Each wall is flat, endless, passes through zero and stands at right angles to its row. A trip goes straight from one point to another. List the walls that it crosses, first one first.

Walls:
(1): [15.1  9.8 22.3]
(2): [ 3.1 -9.1  8.7]
(3): [-20.2 -13.6  24.3]
(4): [ -1.1   4.3 -21.2]
(5): [-36.6   2.1  23.2]
(6): [-24.3   1.1  -7.8]
(7): [ 5.1 -7.2 -6.0]
(8): [-2.3  7.3 -2.8]
(9): [-11.7 -21.7  18.3]
Trips:
[ 13.6 -17.7  17.4] to [-7.6 17.6 23.3] -> 5, 7, 8, 6
[-18.9   3.2  -6.1] to [10.3 24.5  5.4] -> 9, 3, 1, 6, 5, 4
[-13.0   6.1  30.8] to [ -7.6 -27.4   3.5] -> 1, 7
[-15.5  -7.0   1.5] to [-17.4 -14.1   7.1] -> none

Walls:
(1): [ 18.0 -19.0  -5.2 -11.1  12.0 -23.5]
(2): [-6.9 16.7  1.0  4.6  7.6 16.2]
(3): [ 29.5  -0.1 -31.4   2.8 -17.6   2.9]
(4): [-21.2  -4.6  14.7   5.8 -14.4 -10.2]
(5): [ 16.6   1.7  17.0  32.2   9.6 -10.9]
(6): [ 13.8 -12.4  11.9   1.0   6.7  -7.3]
(7): [ 7.5 37.3  1.5 30.5 10.3 -1.9]
(8): [  5.4  -4.7  10.7   3.8  16.7 -18.5]
(9): [ 16.9 -12.0  -6.2 -11.2 -12.2 -16.5]
(10): [ 16.2 -13.5  16.4 -35.8  16.5 -25.2]
(11): [  1.0 -17.6  14.5  -1.8  38.6 -10.0]
Trips:
[-4.2 14.3 -0.9 13.0  4.7  5.7] to [  3.0   9.5 -49.1   2.2  -9.5  41.5] -> 3, 5
[ 4.9 17.9 11.8 -3.2  3.1 28.3] to [-12.0  14.6   9.3   6.4   1.0   2.7] -> 5, 4
[ -4.9 -20.7 -22.4  16.4  -4.0  -4.0] to [  3.9 -16.8 -14.7   3.5  -8.4  16.5] -> 5, 4, 1
[  2.7  15.0   8.5 -10.0 -29.3  10.5] to [  9.9  -3.8   0.0 -12.3 -12.9  -4.1] -> 2, 10, 1, 6, 4

Walls:
(1): [-11.5  11.6   2.8   3.5  11.2   8.1 -13.3 -32.7  -9.3  15.9 -10.3]
(2): [ 25.9  10.1  19.2  21.7  -9.0 -13.6  19.2 -29.9   4.1   2.6  18.2]
(3): [ -1.8  26.1  -0.6 -36.0  11.4   5.1 -17.8  11.8 -32.6  -4.1 -23.6]
(4): [ -3.5   1.0  16.9  31.4  23.7 -10.4   7.5  19.4  -1.4  -3.3  11.3]
(5): [ 15.2  24.8  18.7  12.7  10.4  -9.5   7.7  -8.8   4.3 -17.2  20.6]
(6): [  1.0  14.1   4.2  10.4  34.9  -9.4  41.8  14.7 -18.6  13.0  12.9]
(7): [ -8.9 -12.1   3.8  11.7  -7.1  21.4   0.3 -43.5  -8.8  12.3 -12.1]
Trips:
[  9.6  -5.2  15.4  20.5  26.3 -11.4  -6.2  -5.9  17.0 -10.0  -6.1] to [  6.1  -1.2 -12.2   8.3  15.0  -7.0 -11.3   8.0   7.9  16.6  -6.7] -> 2, 5
[  9.9 -24.2  -6.8  -8.3  31.1  14.7  -8.0 -11.3   6.9  14.2  19.5] to [ 15.8  -4.2 -17.7  19.7  10.4   1.1  13.6  30.7  -0.8   2.2  -0.1] -> 1, 7
[ 23.1  10.5  22.4  10.0  -4.9 -30.3 -23.0   9.7  16.8  21.9  31.5] to [  7.3  20.4  -1.6   7.9 -13.0  -7.6  -3.0  -9.1  24.9  22.4  21.4] -> 6, 1, 4

Walls:
(1): [ -9.7  -5.4 -25.4   2.8   4.8  12.6 -12.9   5.6  -7.4   3.1 -13.9  15.7
   4.3 -12.0  33.5 -10.1  33.1  10.8]
(2): [ 16.7  -0.7 -25.4 -18.8 -12.4  -9.7 -13.1  12.2  -7.7  -1.8   9.9  11.4
 -27.2  -7.9  18.0 -22.7 -38.9  -2.0]
(3): [-21.0  -7.3 -29.2  14.1  20.0   1.0  -5.7  16.0  -1.7  18.4  18.3  -8.8
  13.2  -9.6  18.4  31.6  11.3 -29.3]
(4): [ -7.4   9.5  14.6  28.6 -14.4 -18.9 -17.4  16.6  -0.3 -13.9  -3.7 -19.0
   7.2   6.4   0.8  10.1  -1.7  -7.7]
(5): [ -8.5  -7.8  19.6 -13.9 -18.6   2.1  16.3 -31.7  21.7   0.4  13.1 -11.4
   6.4   6.1  -2.7  18.7 -11.8   7.1]
(6): [-11.9 -11.4   5.8  -5.7   7.7  -2.7 -34.5 -18.3  -6.4  -5.5   3.5 -31.8
 -15.1  28.6 -22.1  -2.0   7.4   7.4]
(7): [ -3.2 -15.4   5.9   3.5   3.4 -13.5 -12.3  -5.2  -3.0  20.3 -16.5   7.0
 -17.1   7.0  -8.9   4.6 -11.6 -19.6]
(8): [ 21.9  35.0 -13.8 -24.3  31.8  -6.5  -6.7   0.6  -7.3  14.2 -12.1  -6.7
  12.4   7.4  24.9  13.3  -1.2  -4.6]
(9): [-19.0 -20.5   2.5   2.2   8.0  13.4  17.5   2.2  22.8 -24.3  -0.9 -12.0
   1.2 -16.8   6.5  -2.0   3.3   8.4]
(10): [  0.0  15.9   0.7 -15.6  -4.3   5.9  13.0   1.3 -14.8 -30.8  10.3  40.4
  21.1 -18.4  -3.0 -17.9   3.2   0.0]
(11): [-33.8   7.0  -1.6 -12.4  24.7  11.1  36.3  -8.7  30.4  -5.8   2.4   4.3
   4.4 -20.2 -13.2  -7.7  -0.5 -30.5]
Trips:
[-21.7  -2.2 -32.4 -45.8  22.7   4.4 -26.3  -4.8  11.5  26.5 -13.6   0.0
 -28.3 -16.6  10.4 -12.0 -17.6  -9.0] to [ 25.6  15.0   3.8  -6.7 -29.2  11.8   3.9  31.4 -13.8  -2.0 -21.3   5.8
  24.6 -18.5  13.5   6.4 -10.7 -26.7] -> 6, 10, 11, 4, 7
[ -5.5 -12.9  10.7 -40.0   4.2   0.4  13.5   1.0  -4.5 -13.6  14.7 -12.8
  15.0   1.1  16.2  28.8 -10.9 -13.6] to [ 12.9 -16.2 -16.5   4.6  -8.4   3.9   3.4   5.7  28.1   7.5  34.1  -4.2
  20.8   8.0 -19.7  -4.1   8.0 -19.7] -> 8, 10
[ -0.3  16.5  21.8   5.0  -3.8  16.5 -16.3   8.2   7.2   5.4   7.9  -6.6
  -5.5 -12.2  29.5 -10.2  -4.8 -29.2] to [ 14.7  19.7  -1.9 -24.0   1.1 -22.6  40.1   2.3 -13.1  13.6   7.9  -5.5
  14.4  -5.1  22.8  -7.0  11.7  27.3] -> 7, 10, 4, 5, 3, 11

Walls:
(1): [ 21.5  25.9  -4.1  -8.8  10.7   6.8  17.6 -25.5   2.2  -9.2   9.1 -37.1
 -16.3  -1.6   2.3 -11.6  25.3   9.4 -24.6 -13.0   6.9 -16.0 -22.2 -12.6]
(2): [-33.7  -2.7  13.6  -2.4   3.1  -4.4 -22.4  36.3   3.5 -14.0 -15.8  -2.6
  -7.1  13.7  -5.0   9.6 -30.3 -12.9  -7.4  23.7   3.0   8.1  12.4  -7.2]
(3): [ -3.7  11.7 -18.8   5.2  -6.6  -4.5  11.7  10.3  -6.6  -7.8   3.5 -38.6
   8.7 -24.2 -10.0  -9.2  -7.1 -19.9 -10.3  10.1  -3.5 -11.2   4.6  21.2]
(4): [ 27.4  19.4  -3.7 -10.9 -26.4   9.1 -21.5  13.9 -20.1 -15.0 -14.6 -11.5
   5.4 -33.4   4.7  -2.4 -21.5  19.2  11.0   0.4 -10.0 -17.5   0.2  34.3]
(5): [ 16.7   3.4   5.2  14.3 -14.0 -38.2   9.8  30.9  -7.8  10.1   4.0  12.7
   1.6   9.8  -1.7  -6.1   3.1  -2.7  21.0  -0.9 -11.7   0.0  14.0 -11.6]
(6): [  3.2  31.9 -10.3 -12.0  15.5   6.3 -12.1  29.5 -11.1 -10.2  19.8  16.2
   0.5   7.0   6.0  23.1  -4.8 -10.5  10.3  10.0  -1.2  12.8  -3.5 -16.9]
(7): [ -1.9 -11.0  11.8   6.1  24.7  -3.7   1.2   0.8  14.8  -0.1  -4.6   8.4
  16.5   2.4   1.5  -0.1  -1.3  11.8  11.6  13.4 -20.7   5.0   4.3  -7.6]
(8): [-13.0  28.1   8.1   9.8 -11.7   0.9   6.7  -8.0   3.2   0.9  -3.8  16.4
 -11.4 -35.6   7.1   3.8  10.3  17.5  18.0   8.6   4.7  -3.0   6.1  10.9]
(9): [ 19.8  30.5  15.1   3.9  22.7 -23.7 -11.2  13.7   3.8  -4.2 -14.6  11.3
   0.2  -9.5  -0.8 -12.9 -13.3   1.8   9.0  -8.8  -2.1  25.8  -9.8   6.0]
Trips:
[ 24.3  17.2  -7.7 -26.3   7.7 -21.7 -14.3   2.5  -1.6  13.6   2.0  10.0
 -12.9   1.2  20.5   5.2 -14.3  -1.9  20.7  14.1 -13.8   5.6 -13.6  32.3] to [ 14.2 -28.6   9.7   7.6  34.4   5.9  21.2  -7.0  43.7  11.3 -12.0   2.7
  24.6 -16.6   1.3  16.2  11.8   6.8   9.7 -31.0  -0.5 -29.8  16.2   2.2] -> 6, 4, 5, 1, 9, 8
[-11.2  32.6  31.8 -17.0  27.8   5.1   9.1   6.7  21.7  18.5   1.9  -5.7
  10.3  33.6 -13.0  15.7 -24.3  19.2  18.3  17.3  -0.8   9.8  10.4   0.1] to [ -3.0   5.1   7.2 -10.0  13.7  13.1  14.6  -5.9 -11.1 -12.3 -32.3  -9.6
 -21.9   2.3  13.2  20.8  20.4   9.7  -7.5  -2.0  18.7  14.3   4.5  -6.0] -> 5, 1, 7, 9
[-16.2  -9.9  32.0 -28.0 -14.7   4.7  -7.4  32.0  -0.8 -19.4   1.4   3.8
 -15.2 -29.2 -10.6  -3.9  11.2 -19.7 -25.3   3.5  22.6 -18.0   3.8  -1.3] to [ 11.3 -18.5  -1.6   1.8   2.3 -15.1  -6.6  10.5 -39.6   0.0 -12.0  15.3
  -0.5  -9.7  -5.7  15.2 -15.1   0.9  -1.2  -0.4   2.1   3.5  -2.6  -6.4] -> 5, 8, 9, 3

Walls:
(1): [-14.3   4.9  15.6  10.3   8.6 -23.5   9.5   6.3  -2.2  14.8  13.3  13.5
  -6.9  -4.7   1.5 -12.6   4.4  -1.9   0.3  10.7  15.9  -6.1 -36.3  -7.9
  -3.3  -2.8   4.0   0.5   7.1  -9.5  -4.8  15.2  -8.4  -2.2  18.5  13.7
   3.5  17.0   8.4 -21.4   3.7   4.3 -11.6  -0.7   6.5 -19.8 -18.0  -2.7]
(2): [ -0.5 -23.7  18.5  -3.0   7.9  -1.8  -5.3  -6.5  28.2   1.6  10.2   2.6
   8.4  -8.7   9.5  -4.7   9.8  -8.3   4.5  -7.0  21.3  17.8 -30.6  31.9
 -20.3  26.9  24.1  16.0  28.9   0.8   1.2 -14.7  15.5  18.6   6.3  -8.8
  19.5 -20.2 -15.0   3.6  30.7   7.6   4.1   4.7   3.9  -2.8  10.2  14.8]
(3): [ -6.0  -7.7  21.3  39.0 -13.0  -4.2  18.7  22.3   1.0   8.7 -11.9   5.6
 -28.7  10.0 -17.4   7.1 -10.7 -11.7   2.3 -16.0  -5.5 -10.7   7.9 -15.8
   2.0 -12.7 -19.7  25.8  15.4 -21.0  -9.2  -9.9  26.7   6.5   2.7  27.8
  11.1  -1.4  -5.8  -8.8  -5.3   6.4  35.3   4.9  -0.7   1.2 -25.5 -23.6]
(4): [ 12.6  22.0 -20.9  -3.3  -5.7   7.4 -24.2  -3.3   2.4 -14.0 -12.9 -21.1
  21.5   0.2 -10.9  -9.8  -8.0 -20.6   1.2  -3.2 -10.9 -11.8  24.6  13.0
 -26.1   4.0  12.1   1.2  10.9   1.9 -13.2  14.2  15.8 -24.8 -22.2   8.7
 -30.2  -2.0  -8.6 -24.8   1.8  36.9  13.2   7.6 -28.8   0.8 -16.2   1.4]
(5): [ 14.3  20.5  22.5   8.5 -10.1 -28.1  11.5  -7.7 -25.1  -5.2   5.2 -19.6
 -11.9  -2.1 -20.6 -17.4  21.6   9.0 -30.2 -18.2  -0.4  18.6  15.4  -2.3
   3.5  -9.4  11.7  -3.1   6.8   1.5  11.7  -9.6   3.4   1.7   4.4  17.3
 -12.2 -13.8 -41.3  -7.0 -26.5  -7.9  -0.9  -9.3  11.2  11.0  -1.6  12.7]
(6): [-11.1  11.0   4.4  -1.8 -14.0  -3.1  11.7   1.7   2.3  -5.2 -28.5  25.2
  -3.0  -5.3  31.2 -11.8  -1.8 -12.0 -10.4  21.2  20.6  23.6   6.1   1.9
   4.3  31.9  10.9 -13.7  19.6 -26.5  -4.1   0.5  12.7 -10.4 -10.9  -8.5
 -19.3  11.7   0.4  -1.4 -17.6  -7.7  11.9 -17.6  29.2   8.3  19.4  37.5]
Trips:
[  9.9   5.1  10.1  -9.2 -12.6   2.6  -9.8 -19.3   6.7 -36.9  -7.3 -15.8
  43.3  13.0   3.2 -12.8   3.6   3.0   8.5  23.5 -23.2   1.2  -2.4   5.6
  -4.8  24.0  -5.6   5.6  12.5  20.5  -6.6  -3.6 -25.1  18.9  -5.9  17.2
   0.4 -16.5   2.5   4.9  -9.6  -6.4  10.7   2.8  -6.1 -11.2  -1.0 -21.8] to [ 22.8  11.7   4.0   5.7 -11.7  -3.8  -3.1  -9.2  -4.8   6.2  19.9  13.6
 -18.3 -23.3   5.2 -13.4 -10.0  -6.1   2.2  21.1 -11.1  19.3   7.1  -4.1
  17.8 -18.6 -18.3   3.2   6.1   5.1  -6.2  -0.9  21.0  -6.4  -8.2 -13.9
   9.4   5.7  11.3  -2.6   7.9   0.8 -19.5   3.9 -36.9   8.0  36.2  27.4] -> 6, 2, 4
[-19.1   2.9 -17.8  -3.2  13.0   7.5  14.6 -30.7 -18.9  -3.5 -10.5 -21.6
  -7.8   7.6   7.3  10.2  35.1  -2.8 -11.0  -9.4  -2.9  28.2   9.3   7.1
   4.4  15.4  12.6 -24.8 -10.9  -2.1  20.5 -19.1   7.0  24.2  -0.6  -7.9
 -15.1   5.7  25.3   2.0 -15.1 -10.2   5.3  10.8  -6.3  -9.0 -11.3  21.2] to [  8.3  -6.0  -2.4 -15.9 -10.3  -8.1 -15.9   0.2  17.8  18.1   3.7 -20.0
  28.2   4.3  10.3   5.9   3.3  -5.3  18.9 -18.1 -14.1   3.6   1.0  30.9
   5.3 -30.6  18.7 -16.3   9.9  13.9  -3.6   3.5  24.0 -18.9  45.1  10.9
 -18.9  33.8  19.1   6.7  12.2   8.6  -7.7  22.9   3.4   1.3 -23.0  21.0] -> 4, 2, 6, 5, 1
[-11.9  -4.8  -9.1  11.6   3.8 -10.1   6.1   7.2  14.3  -7.3  -5.0  27.8
 -32.3   9.2  29.8  33.0 -19.7 -24.1  11.6 -24.6  20.6   6.5 -18.1  10.6
 -13.8 -13.6  -8.5  18.4  27.9 -10.5  -2.8 -14.1   1.7  20.7  15.2  -6.9
  16.8   7.3   3.8 -10.7 -11.4 -11.6  10.9 -25.0  -3.7 -11.4  -5.2  -2.2] to [-15.2  -4.6 -13.0  -0.3  -8.0  13.4   5.5 -32.3  -3.5  -5.7   4.3 -23.3
  -6.0  15.9   2.7  -5.4   4.2   0.1  27.9 -11.7  -2.9   0.2  -1.5  -7.9
 -21.5  12.9  12.4  -2.5   0.0  16.1   7.9 -13.6 -11.2 -25.0   4.4  -6.6
   1.9   6.1   3.1 -20.5   0.9 -25.8  -3.2   5.1  12.0  -8.9   8.7  -3.5] -> 3, 6, 1, 4

Walls:
(1): [  3.1   6.6 -15.2  10.4   8.8 -12.2 -17.0  -3.5  24.8  -5.0   6.8  14.9
  -3.1  -8.1   0.2 -21.3  21.3 -13.0 -12.4  11.3  19.6   9.0  -9.5 -36.5
   0.8  -6.8  14.9   1.2 -17.4  28.3 -15.3   2.1  21.2  -7.9  12.7  -3.1
   5.4  -3.9   0.8   6.7  -0.7 -13.2  -8.8  -1.7   5.2   0.5  15.2 -17.1]
(2): [ 25.0  13.8  10.8 -10.0 -12.2 -16.3 -27.3 -19.0   3.3  -2.9  -2.5   0.8
 -30.2  -7.0  -4.2  -1.0   3.2 -14.3  -9.3 -10.3 -19.5  13.5  24.1   3.3
  10.4   9.6  12.6  -2.3   5.8   7.4   6.2  -1.1  16.9  -6.0   4.2  -2.6
   4.5  17.6  28.8 -17.2  -6.0  -5.9  -4.8 -30.8  12.4  14.8  -8.9  -6.1]
(3): [-16.7   9.6  14.7  11.7 -10.1  -3.9 -26.4  -7.8 -19.5 -35.6   1.3 -14.8
 -16.4   8.0  -3.2  13.0   6.0 -12.7   4.3 -17.0  -4.2 -40.7   4.0  15.6
  -2.0  -4.2  21.1  21.5  -4.3  -4.0  13.5 -20.4  -5.4  24.4  -6.1 -21.7
 -19.6  -2.5  11.4 -28.6 -14.3  -9.5   8.4  -3.6 -22.8  -3.5  33.1  16.5]
(4): [  8.0   6.0   0.4  -7.8  -2.2 -11.5  -7.9 -13.5 -41.5  16.9   6.2 -13.5
 -15.3  -2.2  18.1 -22.3 -18.0   0.0   2.7   8.6  14.6 -31.1 -30.8  -9.4
  25.5 -26.2 -42.2  -6.8   7.4 -33.2  -3.4  -9.5 -15.5  15.2  12.4 -23.8
 -17.4 -23.2   4.3  13.9  -5.0 -11.7  20.1  -5.8 -11.7   2.2  14.3  -4.7]
(5): [  0.7   1.8  -1.9 -20.9 -37.1   6.8   6.3  36.3  15.5   6.0 -16.7   9.8
  -4.2 -38.3 -17.4 -31.1   9.0 -26.9  11.0  -2.5  18.7  12.6  19.3 -12.2
 -27.6  -4.8  -3.7  -5.2  -1.0   6.7 -11.1   4.1   9.6  14.0  23.2 -34.7
  -5.0  -5.2  16.3 -19.5 -26.2  -2.4  31.6 -17.7  -0.6 -18.9  -7.8   4.8]
(6): [-13.2  14.6  19.4   0.2  -7.1   1.7 -30.8  -1.6  11.3   0.3   0.3  -3.0
  -2.5  22.1  17.5   8.6  -9.4   3.7   8.4   0.5   4.9  25.9  10.5  -2.4
  32.3 -19.8   1.3 -11.3   2.7  16.1  20.1  -4.1 -12.2 -30.2   8.8 -18.2
 -16.3  14.7   1.5 -14.9  10.0 -18.0  20.1   3.8   9.4  12.4  17.1 -30.0]
(7): [-36.3  -1.6  18.2   7.1  10.9  31.5 -16.1  -1.7  18.5  -5.2  -7.3 -21.1
   3.2 -17.1  -7.1  -9.2  19.4   5.0  -9.8  10.9  15.9 -15.4  12.5   8.2
 -11.1  -6.6 -12.1   7.5  -9.9   5.0  21.9  -0.7   2.0 -10.4 -14.0 -15.0
 -20.3  -3.4  48.2 -10.6   2.7  11.7  10.5 -14.0   9.6 -28.7 -14.4  18.4]
(8): [  2.9   9.4   9.3  25.9  16.4   0.3   6.3  -4.3  -7.8   0.5  -7.1  -1.4
   3.0  -3.3   3.8  17.7   8.2  -7.6 -17.5  17.6  15.2  -5.2  -8.3   4.8
  17.8   2.8 -14.0 -24.2 -29.0  -2.2  15.2  15.5   2.3 -14.1  -5.5 -11.2
  20.9  14.4  -7.3   6.2   2.7   3.7  26.1  -2.5   1.7 -10.3  13.4   8.9]
(9): [  9.5  26.6 -18.7  11.8  -5.9  12.1 -16.3  -2.3 -26.5  -9.7   8.7  -4.1
  -3.9 -12.5  -6.6 -22.5  -9.8   6.4  -9.4  -4.1  -8.4  28.9  24.4 -18.1
  24.4  -0.4 -16.3 -11.4 -19.0 -13.6   3.0  -9.6  -5.8  -3.7   7.7   1.8
   6.6  14.6   5.5  -6.2 -22.4  -4.6   7.9   1.9   5.8 -15.4 -22.0  -1.9]
(10): [-36.6 -15.3 -13.8  16.4   3.2  19.1 -27.1  21.8   0.5 -22.1 -18.0 -12.0
   4.1   0.3  -5.6 -11.7 -10.8  -9.9  -3.4  -8.4 -28.5 -16.4   5.2 -18.6
   6.6  -8.5  -7.6  -5.2  16.4 -12.3   3.4 -12.4  -7.4  11.7   9.0  -7.4
 -15.0  -0.6  35.8 -40.4  -3.7   1.7 -28.4   2.1   0.9  -1.2   4.0   0.3]
Trips:
[  9.9   8.7  -1.6  21.5  15.5  15.4  -6.7 -22.7  13.4 -24.7 -10.9  13.7
  30.0 -22.4  26.0 -14.9  15.6  -3.2 -34.4 -13.4   2.6 -10.6  24.1  10.9
  -1.8 -12.5 -14.8  -7.3 -16.4 -17.3  -6.5   7.3  -4.5 -12.1 -24.4  18.8
  -2.0  -9.9  -7.4  11.1   7.1  -4.4  -9.2  -8.4  -0.1 -29.1  -5.4   2.5] to [ -9.9   8.2   1.3 -31.7  -9.3  -8.2  -7.7  21.2 -18.9 -24.3 -18.4  -1.9
   6.2  -2.8 -26.0  -9.3 -24.8  11.1 -12.8  -1.3  -9.2 -13.4  -7.7 -23.2
  16.9   0.2  -0.7  -1.9 -25.8  -0.7 -28.6   1.9  13.9 -27.4 -13.4 -14.8
  23.2  29.9   1.1  -0.5  -3.7  -0.9 -12.8 -15.0  -4.5   0.3  14.5 -12.9] -> 10, 2, 5, 7, 6, 4, 3
[  0.5 -17.8  26.3   3.3  -6.8 -18.9 -17.8 -11.8  -7.6 -14.5   2.2   0.2
   0.3  10.4 -29.7  10.1 -19.8  27.0  -1.3   3.3  25.0  10.4  13.8  23.6
 -18.0  -2.7 -27.5  -7.7   3.3 -16.8  14.6  -9.1  -6.8 -31.3   6.8 -14.8
 -19.2  -7.5  -9.2  33.2   6.4  10.3   9.1   5.8 -12.3 -17.2   7.1  10.8] to [  8.5  14.1 -22.9  20.6  -9.9  15.8   8.1  24.2  -4.9 -13.1   1.2  19.9
  10.9  13.4  10.8  30.9 -32.3 -51.7  15.8 -10.3  -6.3  -0.9   0.1   6.0
  -0.6  12.1  23.5   5.7   0.8   7.8  -5.7   9.9 -12.4 -29.6   3.4   0.5
  -4.3   2.1   8.7 -10.7  29.2  11.3  -4.4  -7.0   1.5   4.8  14.7  -5.6] -> 4, 7, 10, 2
[  7.2 -24.6   2.2  -9.6  28.9  19.8  11.5  -4.1  34.6   7.1 -34.4  -4.9
  25.3  -6.5 -14.9  36.7  11.4 -10.0  36.8 -12.4 -13.4  -8.7  12.7  20.1
 -11.8 -18.7  -6.9  11.3  22.9   6.0  -3.7  34.8   2.4 -14.0  -3.3 -13.2
   5.2 -27.7  -8.1  -2.8  -5.5   5.4 -14.7   2.9 -22.0   1.3   0.8  -7.4] to [ -0.9 -25.2 -29.7 -34.9  -4.4  11.4   5.5  -3.8   8.9  11.1 -12.2  21.5
  12.4  -4.8  31.2  11.1  -0.1  -1.3 -13.7   0.3 -12.3  12.9  23.3 -14.1
  -0.6  -5.5  15.0 -16.4 -45.9  24.6   3.6  -0.5 -16.7  14.8   0.6  20.8
  32.6 -10.0  15.9  16.7  -8.5  21.6   7.0   0.5   9.3  11.5  21.9  -9.9] -> 10, 7, 1, 8, 9
